Every row gives one point. Each copy is the shape, with its points in the same order, turned, moved and blurred by noise. Say if it was mirrored as well.

Shape (9 x 3)
[[ 1.37  3.68  0.82]
 [ 1.36 -2.09 -0.23]
 [-2.64 -1.89 -3.73]
 [-0.54 -0.59 -2.80]
 [ 0.92 -0.52  0.77]
 [-2.74  0.96  1.98]
 [ 1.48 -0.05 -0.44]
 [-1.12  1.26  2.05]
 [ 1.38  2.99  1.66]]
Copy 1 (9 x 3)
[[ 1.90 -2.49 -3.65]
 [-1.85  0.83 -1.10]
 [-1.11 -1.43  3.57]
 [-0.85 -1.53  1.19]
 [ 0.20  0.45 -1.72]
 [ 3.95  0.44 -0.28]
 [-0.49 -0.63 -1.73]
 [ 2.95  0.03 -1.49]
 [ 2.44 -1.32 -4.17]]
Copy 1 is: mirrored
Copy 2 (9 x 3)
[[ 1.13  4.02  1.81]
 [-2.45  0.16 -1.03]
 [-1.30  1.58 -5.82]
 [-1.10  2.68 -3.12]
 [-0.64  0.64  0.46]
 [ 3.22  0.40 -0.76]
 [-1.57  1.70  0.32]
 [ 2.44  1.41  0.38]
 [ 0.71  2.62  1.93]]
Copy 2 is: mirrored

Shape (9 x 4)
[[ 2.04  0.56  0.11 -1.82]
 [-1.01  1.82 -0.09  0.15]
 [-0.75 -3.06  1.31 -1.21]
 [ 0.91  1.10  2.86 -3.18]
 [-0.58 -1.50 -1.38  0.78]
 [ 1.40 -4.66 -0.02 -1.34]
 [-2.36  4.18 -1.27  2.72]
 [-0.85  0.35 -1.61 -1.93]
 [ 0.31 -3.75 -1.18 -2.08]]
Copy 1 (9 x 4)
[[ 0.36  1.25  1.38  1.63]
 [ 1.26  1.60 -1.92 -0.29]
 [-1.41 -1.73  0.98 -1.50]
 [-2.68  2.19  0.36  1.44]
 [ 2.18 -1.22  0.00 -1.28]
 [-0.29 -2.87  3.32 -0.74]
 [ 3.86  3.21 -4.12 -1.50]
 [ 0.99 -0.67 -1.39  1.35]
 [ 0.19 -3.26  1.85  0.29]]
Copy 1 is: mirrored
Copy 2 (9 x 4)
[[-1.28  1.03  2.58 -1.43]
 [-0.11  0.49 -0.80 -0.44]
 [-1.42 -2.89  2.83  1.29]
 [-3.69  1.64  2.30  0.92]
 [ 1.05 -2.40  1.36 -0.84]
 [-0.90 -3.47  5.12 -0.42]
 [ 2.19  1.33 -3.82 -0.55]
 [-1.49 -1.18  0.09 -2.03]
 [-1.30 -3.66  3.74 -1.59]]
Copy 2 is: only turned

Shape (8 x 4)
[[-1.11 -0.57  3.26 -0.58]
 [-2.35  0.59 -0.19 -0.22]
 [-0.26  1.36 -0.53  2.76]
 [-0.63 -0.19 -4.30 -1.65]
 [ 1.06  0.24  2.06  4.43]
 [ 0.12  0.62 -3.11  0.90]
 [-0.30 -2.93  3.16 -0.32]
 [ 1.33 -0.72  2.44 -1.35]]
Copy 1 (8 x 4)
[[-0.87 -3.04  2.66  1.73]
 [-2.80 -1.77  0.34 -0.29]
 [-1.36 -1.71 -2.59  1.41]
 [-1.65  1.53 -0.92 -3.31]
 [ 0.96 -3.48 -2.58  3.58]
 [-1.08  0.59 -2.45 -0.89]
 [ 1.52 -3.90  2.64  0.68]
 [ 0.85 -0.83  2.56  1.82]]
Copy 1 is: only turned
Copy 2 (8 x 4)
[[-2.20  0.26 -2.70 -1.82]
 [-2.69 -0.07  0.34  0.39]
 [-0.91 -1.14 -0.42  2.90]
 [-0.67 -0.72  4.99 -0.10]
 [ 0.18 -2.33 -3.51  2.85]
 [-0.25 -0.96  2.51  1.61]
 [-1.22 -2.26 -2.92 -2.93]
 [ 0.63  0.14 -1.78 -2.25]]
Copy 2 is: mirrored
Copy 3 (8 x 4)
[[-1.11 -1.00  0.50  3.33]
 [-1.15  1.08  3.18  0.56]
 [ 1.91  2.59  1.71  0.13]
 [-3.30  2.07  2.45 -3.17]
 [ 3.72  1.26 -0.92  1.59]
 [-0.10  2.50  1.38 -3.00]
 [-0.58 -2.25 -0.90  1.90]
 [-1.15  0.21 -1.39  1.80]]
Copy 3 is: mirrored
Copy 4 (8 x 4)
[[ 2.24  1.37  0.89  1.02]
 [ 1.98 -0.54 -0.63 -2.25]
 [-0.06  1.33 -3.10 -2.18]
 [-1.58 -3.02  0.23 -4.31]
 [-0.10  4.48 -2.78 -0.45]
 [-1.72 -0.98 -1.91 -3.42]
 [ 1.01  2.50  2.52  0.40]
 [-0.28  0.55  0.99  1.57]]
Copy 4 is: only turned

Shape (11 x 6)
[[ 1.32  0.27  0.03 -2.32  0.43 -5.22]
 [-0.56  1.75 -0.44 -1.67  3.32  2.80]
 [-4.14  1.11  0.15  0.88  0.60 -1.58]
 [ 1.00 -0.36  0.82 -1.44  0.05  1.03]
 [-0.46 -0.65  2.00  1.36  0.38  2.27]
 [-2.84  1.40 -2.38  1.47 -1.58 -1.63]
 [ 1.81  1.63  0.94 -0.61  1.75 -4.11]
 [-0.57  0.88  2.45 -0.93  0.40 -2.83]
 [-5.35  0.52 -1.94  0.89 -2.31 -1.77]
 [-3.25  1.78  0.61  1.39 -1.97  0.01]
 [ 0.52 -1.33 -0.43 -0.20  2.78  2.40]]
Copy 1 (11 x 6)
[[ 1.92 -0.97 -0.64 -3.09  5.24  1.55]
 [ 0.61  0.00 -1.94 -0.73 -1.77 -3.03]
 [-1.29 -0.42 -3.04 -2.95 -0.76  2.97]
 [ 1.62  0.31  0.12  0.80  0.51  0.25]
 [-0.69  0.25  0.86  0.88 -2.02  1.23]
 [-1.63 -1.99 -4.31 -0.46  0.96  3.35]
 [ 0.97 -2.50  0.46 -3.47  3.51  0.44]
 [ 1.52 -0.69  0.00 -3.04  1.22  2.42]
 [-1.65 -0.09 -5.52 -1.03  0.22  5.03]
 [-0.23 -1.57 -2.69 -0.48 -1.69  3.97]
 [-1.11  1.35 -0.02  0.80 -0.42 -2.07]]
Copy 1 is: only turned
Copy 2 (11 x 6)
[[ 0.03 -2.90  3.67 -0.60 -2.31  2.77]
 [-3.14 -0.89 -1.64 -3.03  1.00 -1.39]
 [ 0.92 -4.27  0.25  0.38  2.79 -0.36]
 [-1.00  0.84 -0.06 -0.17 -0.74 -0.05]
 [ 0.92  0.51 -2.68 -0.06  1.00 -1.22]
 [ 1.61 -2.40  2.97  0.46  3.53 -1.49]
 [ 1.06 -3.19  1.96 -2.03 -3.23  0.63]
 [ 0.74 -3.36  0.43  0.47 -1.91  0.82]
 [ 1.10 -3.40  2.60  2.30  5.25 -0.55]
 [ 1.07 -2.43  0.30  2.32  2.50 -2.66]
 [-1.06  1.50 -1.73 -3.02  1.22  0.07]]
Copy 2 is: mirrored
Copy 3 (11 x 6)
[[ 0.07 -3.63 -1.03 -0.18 -4.54  1.34]
 [-1.61  1.58 -1.70  0.63  2.10  3.93]
 [ 3.63 -0.25  1.12  0.28  1.02  0.93]
 [-1.83 -0.34 -1.64 -0.21 -0.01 -0.52]
 [-0.92  1.80 -1.07  1.81  1.88 -1.27]
 [ 3.49  1.30  0.93 -2.15 -0.82  0.47]
 [ 0.57 -1.85 -1.48  1.78 -4.22  1.72]
 [ 1.31 -2.58 -1.86  1.69 -1.40  0.20]
 [ 4.73 -0.33  2.04 -2.94  1.34 -0.66]
 [ 3.82  0.76 -1.06 -0.89  1.55 -1.31]
 [-2.73  1.74  0.49  0.84  0.87  1.15]]
Copy 3 is: mirrored
